Each wall is flat, endless, passes through zero and stands at right angles to its row. A trip goes straight from one point to another. List the walls that it crosses, first one first.

Walls:
(1): [11 30 25]
(2): [  3  -4 -56]
(3): [16 27  0]
(4): [-60   5  25]
Trips:
[-17   6   4] to [  9 -40  14] -> 1, 4
[-2 39 30] to [-35  -6  -6] -> 3, 1, 2
[  9  38 -18] to [32 23 38] -> 2
[ 18 -13  13] to [  1 -28  12] -> 1, 4
[-46  -8   2] to [-8 -9 18] -> 1
[-38  -3  18] to [  2 -17 -23] -> 2, 4

Walls:
(1): [ 60  20  22 -28  15  10 -26  21 -19  -1  22]
(2): [ 11 -24  -7 -15  11  14  -1   7  12  -1  15]
(3): [ -6  -2  30 -20 -15   4 -26 -45   1  -1 -29]
(4): [ 16  12  -9  44  -8  -4  -3  23  24 -26   7]
(5): [  2  43   5   9  39  32 -13 -47  32 -34 -13]
(6): [-22  17   3  34  -1  35  -9 -33 -21 -35  32]
(7): [-36   9 -21  -8 -27 -10  -2  16   5 -18   3]
Trips:
[-18 -17 -13 -14  -7  16 -16 -37   0  -9   8] to [ -3 -24 -19   4 -35 -30  10  11   9 -18  21] -> 5, 4, 3, 6
[-12  24 -22 -26  47  20   2  24  -2 -16   5] to [ 11 -13  15   5   7 -23  20  -4 -19  12  24] -> 7, 6, 5
[  0  -2  -4   7   0 -30  11  48   7 -30  33] to [  6 -13  20 -20 -27   1  11  25  37 -14   7] -> none
[  0 -28  -2  -9 -46  28  -9   1  16 -25 -13] to [ 10   2  -6  -9  50  26   0 -14  27 -11  51] -> 5, 1, 7, 3
[  6  18 -58  21 -11  20   0   1 -16   4 -17] to [ 16 -18 -11   5  -4  -7  28  -2  -8 -12  -8] -> 5, 6, 2, 7

Walls:
(1): [ 18   4  17  24   7   9  -7 -11  26  10  -5  16   1  20  -6  -4  15 -27
  11 -13  -2  -7  -1  36  15  23  15 -19  -2  -2 -10   2]
(2): [-24   0   9  12  -3  29  29 -20 -47  -3 -29  -7   5 -11   2  28  43 -11
  19 -34 -13  -3  44 -34 -13  -9   2  23   6  -3  15  -7]
(3): [  1   5  43  13 -18  32  11  21 -12  -2  15  -7  16  41 -27  31 -27  54
 -19   2  -8   1  20  -8  19  -1  -6   6   9   3   2   3]
(4): [ 11  11 -50  10  -1 -20   3 -10  17  -2  18  -7 -14  23   7  -2 -30 -15
  39  15  14 -31   9  19  14 -11   9 -28   1  -5 -14  14]
Trips:
[  8  17  10  -7  33  -5   2  18  11  30  24  30 -22 -23  12  48  -2  12
  -2  10  12  38 -17  -9  -3 -10  -7  -9   2  -6   4   6] to [-12   0 -15   6  24  -3  30 -14 -24  14   3 -37 -33 -12   8  16 -42  20
  37  -3  10  39  26  26 -10  37 -12  30 -25  -4 -10  12] -> 4, 2
[ -5  -1 -15  -4  33   6  13 -24  34  11  11  18  11  13   3 -11  -7 -12
   5  -4 -27  22   6  26  -7   9 -10  22 -15 -17  -3  -5] to [ 12 -14  13  24   2  31 -12 -29   7 -13  10  -2  -6  35  33  22  -3 -12
   3   7 -21 -25  21  35 -41  -4 -38  22  -1 -12  -4 -12] -> 2, 3
[ -5  37   1  -5 -39 -27  21   9  -1 -26 -15  -4  21 -17  -1   7 -13  23
  30 -17 -18  -1  37  16 -21 -27  -6  -7 -16  36  15 -12] to [-26  16 -13  36   0  40 -35 -16  23  31  13  16 -12   1   8  11 -21 -28
  37 -20  14  32   2  -2  12 -10 -13 -29  14 -33  39   0] -> 1, 3
[-30   2  -3  10  10 -33  51 -13  13 -54  -3 -19  -1  -5 -29 -40 -24   0
  -3  -3  -3  -1   4 -25 -36  39 -20 -16  -5 -32 -28 -10] to [  9  -7 -17  -5  14   7  33  -4   8 -32 -34  14  35   5   8 -60   8 -20
  -3 -31  16 -27 -19  19  -6  36   1  10   6  14 -20  -7] -> 1
[-37   1  19  -9  -5   2 -15 -19   7  -6  21  17   8 -29   5 -19 -18 -31
 -15  24  11   7  18 -30  32  14  39  17  28   1  -1 -25] to [  0  -7  29  -1  30  10  -1  -8  28 -35   8 -23  -8  15  24 -16 -27  10
 -41 -12  -1   2  17   5 -15  -8 -25 -16 -16   9 -14  -5] -> 2, 3
[-13 -30   0   2 -38   7   5  37  20 -16 -12  17  26  12 -28 -25  20  -2
  17  15  14 -49  13 -26   6  15  24 -23  13 -29  -6  -5] to [-27   2  12   4  12 -33  31  -1  11  28   5 -14   4 -19 -35 -22   6   5
  20   5  -3  -9  -1 -10  13 -14  31   2  -2   5  33  32] -> 3, 1
[-11  -9   3 -14  10   0  -6  32 -31  12  19   1  18  25 -11  19 -11 -12
   3 -24 -42  11  20  -2  -1  13   2   9  14  15  20   3] to [ -5 -25  27  -2  -8  14  -9 -51  -5 -13  14 -23   2  19 -30  10 -18  23
  24 -23   5   4 -46  20 -16 -28 -37  29  10  27  32  11] -> none
[ 13  23 -19  -3  17  -2 -14  -9  27  13  -8  -5  22 -39   3  10  14 -23
  -2 -32  25   0 -11  10   9  21  12   0  -7  24   5   8] to [  4 -12  -9 -16 -30 -14  20 -11   2  15  12  -7 -24  23  39   5 -29   9
  13   9  21 -21  22  34  28 -20   7 -60   0  30 -16  10] -> 3
[-14  39  -6  42   0  28 -30  18  -3 -20  -3  -8  21  14   1 -37   8  28
  31 -21  18   3   1 -15  34  -5 -31   7  -4  12 -30 -15] to [ 28   0  40  16   7 -16  22 -24 -19 -28  35  -8  11 -16  -3  25  26  20
   1  17  26  -3  15  -7 -13   7  14  45  16 -15  -9  24] -> 4, 1

Walls:
(1): [ -4  -7  14   7  -6  20  -7  -6 -37  -8   0 -16  -7  18 -29  24   1  -4
   1   2  -7   6 -17   7   7  14   3   0 -13  12  12 -33  -1  12  -9  15
 -26  23  22  26 -19 -10  22   5 -17 -12   0   7]
(2): [-30   2  -5 -16  24 -22 -11   2  -2  -8 -14   8 -23 -10   5   9  13 -12
 -28  -7  -5 -22 -22  30 -22   2  13   5  14   4 -26  21 -20  43  19  10
  -1  30 -16  -6   1 -23   8  11  19   4  -7  28]
(3): [  0 -14  -6   7  15 -12  10  -8   3   4 -12  14   0  15  11  -7  33   6
  12  24   0  28   2  -8  30  13  21 -31 -11  -3   0 -13   5   1 -16   3
  15 -35  32   4   6   2  -3  -7   3 -22  -3 -25]
(4): [-42 -28   4  21   2   2  15 -15   4  -6 -35  26  13  -7 -16  33  -1 -10
  14 -32  17   1  34   8 -11 -41   1 -19  10   5  21 -12  14  12  -8  -1
  -9   0   3 -13   6  -4  14 -10  23 -16   3 -16]
(5): [ -8 -10  -4  12 -15 -10   2  -7 -23  11  22 -15   1   5  14  26 -17 -10
 -10  15  -6 -15   8 -15  23 -14  -2   1  27  17  -4   8 -12  37  12   0
   0 -17  -9 -18 -37 -35  -9 -11  14  -8 -15 -30]
(6): [  9 -17  -4  -1  14  13 -20 -25  -4   4   0   8  -2  -9   5   6 -26 -26
  15 -13 -13  -3  14   4   6   5   6  28  -4  26   1 -31 -18  16  -4 -13
 -10 -22 -13   2 -20   2  23   1  16 -27  -7 -18]
Trips:
[ -4  -5 -13  -7 -12   0  16 -26  -9  15  23  14  13 -10  -3   0 -12  -7
   3  -5   8   7   2 -16 -17  -3  -5  18   2  14 -22   9  11 -10 -10  14
  -9  20  12 -25   3  -6 -21   2   9   9  19 -10] to [  8   5 -13  -8   5 -26 -11  -3  13 -20   0  22  20 -32 -31  -6  15  15
   9   1 -29  -8 -10  19  -1 -14  18   5  15 -14  26 -13 -15  60   2  17
  -6   2 -23  -9  -5   5 -38 -28  33  16 -40 -10] -> 2, 6
[  2 -13 -34   7 -20  22 -10   5  15 -42  -9 -26   0  13  -6  26  -1  -6
  25 -18   6  15  12 -11   3 -20   0  14  -3  -4 -33   3 -23  -7   6  -1
  -9  19  -2 -32   4  32  21   4  27  17   5 -13] to [ -7   3 -19  -1   8   2   8  28 -28 -13  16  -2 -26  30  -4 -16 -23  -6
 -33 -29   1  -5  -8   9  -5  -7  -2  -3  -4 -14  15  14  14   4 -11 -21
   5   5   8 -12  20  -3  -3  22  -8  -2  14   3] -> 2, 6, 1, 4
[ -3  17  -9   1  19  -8  -6   8   0 -22  17 -13   5   2 -24   1   7   0
   9  -1  22   1  -9  12  31  -4 -20   1   2 -18  15  27  28 -10  -2 -15
  -8  18   1   5  -9  22   9   5  -4  18   9 -15] to [ 16   6  -4 -14  -2   1  -4  -1  -3  -4  -4   0 -10  -3   0 -23 -26 -18
   2  20 -24   9 -22 -21  21 -10  11  19  -7  -9  -8   1 -32   7  15   1
  -3  13  10  -2 -15  -9  -5  17  27   3   0 -15] -> 5, 6, 2
[-17  -5 -26  -5   0  -9  23   4  -6 -10  36  -9  21   3  25  -1  17  -2
  -5   5   2   8   2  -6  20  44  27  -2 -23   0  10   8  42  11  -4   5
  -6  -3  -4 -18  30  -6 -10  -8  17   8  -6   6] to [ 10   7 -10  -9  -3   7  15  29 -49  -4  18 -47  10  -1 -16  13   8   1
 -20 -17   6   6   6  -1  12  25 -11  16  16  18  -8 -12   1 -19  12  27
  -6 -29  19   9  -7  -5   5   8  -7  -4  14 -10] -> 1, 3

Walls:
(1): [-23   3   1   5  -7   5 -28 -17  -9   8  23  -4  13 -10  18  16 -14   1
  -7  14   8 -12  -2  -5  13   5 -31  17  36   6 -23  44  18  20  33   6
   9  20  14 -21 -15   3 -11   8 -19 -20 -20   4]
(2): [ 15   1  13  -4  -7  44 -15   9  -1 -38  27   1 -19   8  -1   8  13   3
   1  -6 -19   7 -10  -5  26   2 -25   7  10  -1   0   3   4   8  -5 -10
  24 -21 -14  23 -23 -11 -23 -17   7 -30   4 -20]
(3): [-10  -4  -7  -7 -16  -8 -36  -8  21   5   8  -3 -25  18  24  -5 -12  18
  -1  15  -6   6 -10 -10 -17 -13 -13 -30 -13  -5 -11  -5  16  -1 -12  10
  26 -16 -13 -27  -5 -33   6   3  -3   6  -2   7]
(4): [-10 -15   4 -15 -10  20 -55  44  19  -4  -1  17   7  22   0  -4  15  35
   3   2  13 -30  -3  20   8 -18  10   1  -5 -15   3  -5   6  10 -11  -8
  -1  13   4   6   3  -5  23 -38 -13  12 -17   1]
(5): [-12  10   6   9  32  -9  46 -18 -14  13  10  47 -14  -1 -14   7 -18   3
  23   8  -8 -17 -16  11   5 -20  -3 -14  14   2  34  27   0   4  10  -1
 -13  20 -15  15  -7  14  -2  38  32   5 -11   8]
(6): [ -4   0  -5  29  -7   3  11  13  -4 -15  -4  15   4   1  -6  -4  -4 -11
   1 -21  26  16   2  -1  23 -32  21 -11   2 -24  -6  13 -11  14   9  16
   1   3  20  -4 -13  27  -3 -21   7  13  -9   6]
(7): [ -1  -5  13  18   0  27   4  -3  11  14 -17 -22  30 -17 -25  -4   3  13
   4  -5   5   0  -4 -25   5   5 -17  -8  17 -26  19   1 -16  24 -31   7
  17   2 -28  19 -14   9 -32  15  -1   5  21 -17]
(8): [  5  -6  -6  -2  -4  -4 -22  21  11  21  16   6   5 -23  20  12 -14  26
 -12 -25   4   4 -29 -23  18   3 -23  -9 -17 -26   8 -12  11  -5   0 -11
  37  43   3  -2  18 -17   3  -8   1 -22  -4 -14]
(9): [ -6   7  -4 -13   0  17 -19 -18   0   6   9 -10   1  -6   1 -18  16 -13
  14   9  -8 -11  -5   4  -5 -10 -11  -3  15 -12   4  38   6  22   0  53
  28  19 -21   7  -4  12  -5 -22 -11   0 -20 -10]
(10): [  1 -20  -6  -6   5 -23  -3 -10 -29 -15  30  -2  10  -4  -9 -19 -32  15
  -4   3 -12 -10 -16 -19 -30  10  20 -34 -11  -7  16  24 -34  16  14 -10
  18 -31  25   4  11  13  -6  -7  -8  -4  26  -5]
(11): [ 18   1 -14 -60 -25 -10 -12  21  11   9 -17  11  13  16   6  16  11  12
   1  -2   9 -15 -18 -24  16  -5  10 -11   3  16   7  -8  15  23  -2  -7
 -15  11  -6  35 -36   0 -27 -31 -14  17 -12 -14]
(12): [ 27   8 -11  18 -38   6   1   4   5  12  -3  -9 -10 -17 -13 -33   9 -11
  33   7   0  10  -6  16   7  -9  -7  22  11  17  -2   8  44   5   8  -2
  15 -15  -8  -7 -12  -5  -3  16 -14  -2  18   4]
Trips:
[ -7  -5  -5 -35 -20  11 -19  17   0  15   5  15 -10 -24  15  -9 -11  -5
  35 -21 -15   8  23 -13   1 -13  15  27   5   2 -27  -9  -6 -10 -20 -34
  21   5  16  20  32 -29  11 -15  -5 -21  30  -3] to [-12  -4   2 -10  -3   1  -1  19  12 -18  -2 -43  -9 -25   3  16  23   8
   8 -27  20   1  -2   8 -17  -9  24 -17   7 -14  14  14   6   2  13 -16
 -11  -9  -3  -8 -10 -28  -1 -12 -11 -13  49  24] -> 7, 6
[ 11  -2  11  -3  -5   4  24 -35  -7 -46  -2  -8   0 -20 -18  14  -5  22
  12  -8   6   3  -9 -15   4 -11  41   7  23  -6 -12  24   5 -10  -1  -5
  10   4  -3  -7  43  23 -29  -3  29  44 -14 -36] to [  2  -1  11   9 -31   9  13  19 -25  14   0 -36 -10 -17 -13   0  -5  -8
 -19  -9 -14  13   0 -19   4 -28  17  21  17 -26  27   0  -9  -6  13 -31
   8 -15  16 -15  -9 -23  23  -8  27  33   8 -11] -> 9, 12, 5, 8
[  9   0   8  26  -4 -47  35  -1  34 -33 -36  16  -6  12 -11 -13  24   4
  -7 -15  -3 -11  -8 -13  15  29   5 -11  22   6  -7  33 -25 -16   8   4
  20  15   9 -29 -18  16  -3 -11  26   6 -17  38] to [ -4   5  15   7  -2   5   0  -6 -18   6   7 -11 -21  22 -15  22   2  -5
   6 -37 -27 -10  30   3 -23   3  16 -24 -16  32  10  30  25  21  -9   1
  -7 -18   1  -3   6   4   4 -34   9 -30   3  39] -> 10, 9, 2, 3, 6
